Rows are points. The ring and each string are closed loops that go straight from each point to the next, and from the last back to the first. Before rounding, they use only three directions, however many columns there are. Count how often each string passes through the ring. Passing back the other way cancels.
In the rows, 128 means zero.

Ring (7 x 3):
[[143  98 111]
 [173 103 125]
 [173 120 141]
 [132 133 138]
 [104 134 127]
 [ 85 123 110]
 [112 104 105]]
String (28 x 3):
[[180 103 138]
 [156 113 131]
 [167 121 128]
 [184 124 140]
 [186 124 157]
 [173 131 154]
 [157 137 142]
 [141 131 129]
 [130 121 129]
 [115 128 138]
 [ 93 142 137]
 [ 96 143 120]
 [113 130 117]
 [115 117 125]
 [ 85 121 118]
 [ 61 121 107]
 [107 113 120]
 [122 119 114]
 [ 94 113  94]
 [ 93 102  94]
 [105  94 106]
 [127 107 119]
 [135 110 116]
 [151 101 107]
 [167  92 111]
 [164  92 126]
 [179  96 127]
 [205  98 131]]
Times through: 1
String (21 x 3):
[[142 106 126]
 [138 103 122]
 [128  89 109]
 [112  95  94]
 [107 105  98]
 [ 83  99  91]
 [102 105 110]
 [119 109 119]
 [103  95 104]
 [124  96  99]
 [147  88 101]
 [166  87 117]
 [182 101 119]
 [166 115 121]
 [174 116 126]
 [206 114 138]
 [205 110 148]
 [156 111 135]
 [165 108 136]
 [207 102 136]
 [187  94 131]]
Times through: 0

Ring (7 x 8):
[[158 123  82 130  72 112 112 125]
 [166 141 113 133  78 104 103 110]
 [146 144 147 125 114 113 122  88]
 [127 130 142 122 119 121 148  83]
 [103 104 115 113 128 137 173  93]
 [104  93  80 104 141 149 149 126]
 [130 103  68 114 110 135 126 137]]
String (27 x 8):
[[ 95  93 101 115 115 139 190  93]
 [123 111 104 121 103 127 154 102]
 [125 117 110 115 124 130 136 108]
 [102 109 121 104 156 144 153 101]
 [ 79  84 105 113 120 145 215  82]
 [ 88  85  94 116 109 142 205  91]
 [123 112 102 117 114 130 144 108]
 [112 109 105 102 157 145 131 120]
 [ 98  93  84  94 169 158 139 133]
 [101  86  63  96 154 157 139 143]
 [122 108  86 103 147 144 116 135]
 [131 116  98 115 121 131 125 120]
 [136 109  80 125  84 123 139 119]
 [153 105  47 131  53 116 124 140]
 [158 118  65 124  83 119  98 143]
 [148 124  91 117 113 125 101 131]
 [135 120 102 119 110 125 128 113]
 [149 114  74 132  61 114 133 121]
 [157 109  50 133  50 114 120 139]
 [148 108  54 118  93 128 104 150]
 [133 113  84 111 125 134 114 133]
 [130 113  94 118 109 128 135 116]
 [117  93  67 116 101 136 153 126]
 [ 94  84  67  95 160 160 146 139]
 [ 94  92  88  94 173 159 145 129]
 [117 113 107 106 147 140 132 116]
 [114 105 101 116 116 134 158 105]]
Times through: 2

Ring (10 x 12):
[[159 151 101 112 120 155 154 134 144 112 108  86]
 [180 138  94 123 112 147 172 135 143 123  92 106]
 [173 120 103 145 108 137 185 133 132 133  86 141]
 [141 113 122 158 113 134 178 130 121 131 101 159]
 [104 110 147 162 122 135 157 128 112 124 126 163]
 [ 78 113 165 156 131 138 133 128 107 117 152 153]
 [ 65 123 174 142 138 146 110 129 110 108 171 130]
 [ 68 139 166 126 142 154 102 130 118  99 174 103]
 [ 86 154 147 113 140 161 109 131 128  95 162  82]
 [126 159 118 107 130 161 132 133 140 100 132  75]]
String (29 x 12):
[[209 103  96 147  99 128 193 137 134 149  76 150]
 [198  91 125 137 106 126 152 141 128 151 115 138]
 [153 120 123 135 117 140 154 134 129 127 117 125]
 [147 147  97 134 117 151 180 129 138 113  89 117]
 [153 132 111 134 116 145 165 132 133 122 104 121]
 [196  97 121 134 107 129 154 140 130 148 113 133]
 [212 113  89 138 100 133 191 137 139 144  75 135]
 [185 140  70 147 103 143 221 129 142 126  49 139]
 [129 151  94 149 117 151 199 124 133 109  76 136]
 [140 122 124 143 118 140 161 132 126 125 113 135]
 [168  95 132 149 110 127 158 136 121 144 116 153]
 [164  86 140 155 110 123 156 136 117 148 121 162]
 [136 105 142 147 118 134 147 133 118 132 130 146]
 [ 81 137 141 149 131 149 151 125 118 105 130 137]
 [ 42 132 163 163 137 147 143 121 106 101 146 156]
 [ 45 109 185 165 137 138 122 125  98 112 169 165]
 [114  93 170 148 125 130 119 135 109 133 161 149]
 [ 45 111 191 155 140 140 106 127  99 111 182 151]
 [ 17 136 183 153 147 152 113 122 103  92 176 139]
 [ 38 114 193 155 142 141 104 126  99 108 185 150]
 [128  85 172 146 122 126 115 137 109 140 163 149]
 [134 107 147 139 121 136 133 135 119 130 141 134]
 [ 64 140 150 149 135 151 142 124 115 100 140 135]
 [ 77 134 146 151 131 148 148 125 116 106 135 140]
 [131 110 142 144 120 136 144 133 119 128 132 140]
 [156  84 145 159 110 122 155 136 114 148 124 168]
 [133 108 125 168 112 131 186 128 117 132  96 175]
 [114 141 105 161 118 146 200 122 125 112  81 155]
 [151 133  94 156 110 141 206 126 131 123  70 152]]
Times through: 0

Ring (6 x 14):
[[107 111 112 129 174 139 103 100 130 138 115 128 126  90]
 [ 96 124 107 130 197 133  98  99 121 130 107 139 126  93]
 [113 132 142 120 169 128 126 115 123 112 126 144 136 116]
 [148 121 190 109 102 130 167 134 139 104 161 133 149 139]
 [155 122 170 119  99 139 148 127 141 113 162 120 141 123]
 [133 115 130 129 138 143 115 109 136 131 137 118 130  98]]
String (24 x 14):
[[ 94 100 117 123 184 134 110 100 130 140 106 136 129  92]
 [ 90 111  88 135 204 140  83  90 124 146  98 131 119  76]
 [107 132  91 139 192 141  81  95 121 134 111 128 119  82]
 [118 135 106 136 176 140  93 101 123 127 122 127 123  91]
 [130 122 110 137 151 147  96 102 132 136 131 114 123  86]
 [140 133 111 140 144 148  95 104 131 129 138 112 122  89]
 [131 133 128 131 150 139 111 110 128 121 136 125 129 103]
 [146 101 178 112  97 138 159 127 147 122 157 122 145 123]
 [158 118 162 122  96 144 141 123 143 120 162 113 138 116]
 [154 134 137 133 118 146 116 115 135 120 154 112 130 104]
 [156 105 168 118  90 144 148 124 148 125 161 113 140 116]
 [135 111 156 119 125 137 139 119 139 123 144 125 138 114]
 [124 133 110 136 165 142  95 103 126 127 127 123 124  92]
 [115 120  88 141 177 147  79  92 128 144 115 117 117  74]
 [111  93 121 125 155 142 113 102 139 146 120 122 128  89]
 [ 88 129  70 143 222 140  64  85 116 141  93 132 113  70]
 [113 128 119 130 174 136 105 105 125 125 121 133 128  99]
 [123 103 158 114 135 133 144 118 138 125 136 132 140 116]
 [ 92 115 121 122 193 129 112 103 124 129 107 144 131 100]
 [ 79 156  70 143 249 130  62  88 102 123  88 149 115  82]
 [109 140 110 133 189 134  96 103 118 120 117 137 125  98]
 [117 112 148 117 151 132 134 115 133 123 130 136 138 113]
 [123 115 148 119 144 134 133 116 134 122 134 132 137 113]
 [120 108 149 117 144 134 135 115 135 125 132 133 138 112]]
Times through: 2
String (28 x 14):
[[ 92 121 112 126 199 130 104 101 121 129 105 143 128  97]
 [110 108 148 115 158 130 135 114 132 124 125 140 138 113]
 [117 126 135 124 162 133 120 112 127 120 128 136 133 109]
 [106 144 114 131 194 130 100 105 116 115 116 143 127 103]
 [121 128 140 123 157 133 124 114 127 117 131 136 135 112]
 [131 107 176 109 120 131 158 126 140 117 146 134 146 127]
 [134 115 192 104 116 125 172 134 137 104 152 142 151 142]
 [140 126 193 106 113 125 170 136 135  98 157 142 151 144]
 [139 137 169 116 129 129 147 128 129 101 151 138 143 131]
 [131 131 147 123 143 134 129 118 129 113 140 132 136 116]
 [141 105 183 109 104 133 163 129 144 116 155 129 147 129]
 [137 114 166 115 120 134 148 123 139 117 148 129 142 122]
 [132 130 144 124 142 136 126 116 130 116 140 129 135 112]
 [155 144 154 127 117 139 130 123 132 106 159 122 136 119]
 [169 123 182 118  78 141 157 132 145 110 174 115 144 129]
 [161 101 192 110  73 140 170 133 152 118 170 116 148 130]
 [143 103 174 113 104 137 155 125 145 122 154 123 144 122]
 [131 130 130 130 148 139 113 111 129 122 136 125 130 103]
 [134 138 102 142 158 148  86 101 127 130 132 115 120  85]
 [135 115 113 136 141 150  99 102 137 139 135 110 123  85]
 [135  91 155 117 113 142 141 116 147 136 143 117 138 107]
 [128 106 149 119 132 138 134 115 139 128 138 125 137 109]
 [117 131 113 133 173 139  99 103 125 126 123 129 125  95]
 [104 125  92 138 193 141  83  94 123 137 108 128 119  81]
 [ 97 132  81 141 210 139  73  90 117 136 102 132 116  77]
 [116 125 124 128 167 136 110 107 127 125 124 132 129 101]
 [123 108 152 117 139 134 137 116 137 125 135 131 138 113]
 [104 105 135 119 167 132 125 108 132 131 118 137 134 104]]
Times through: 1
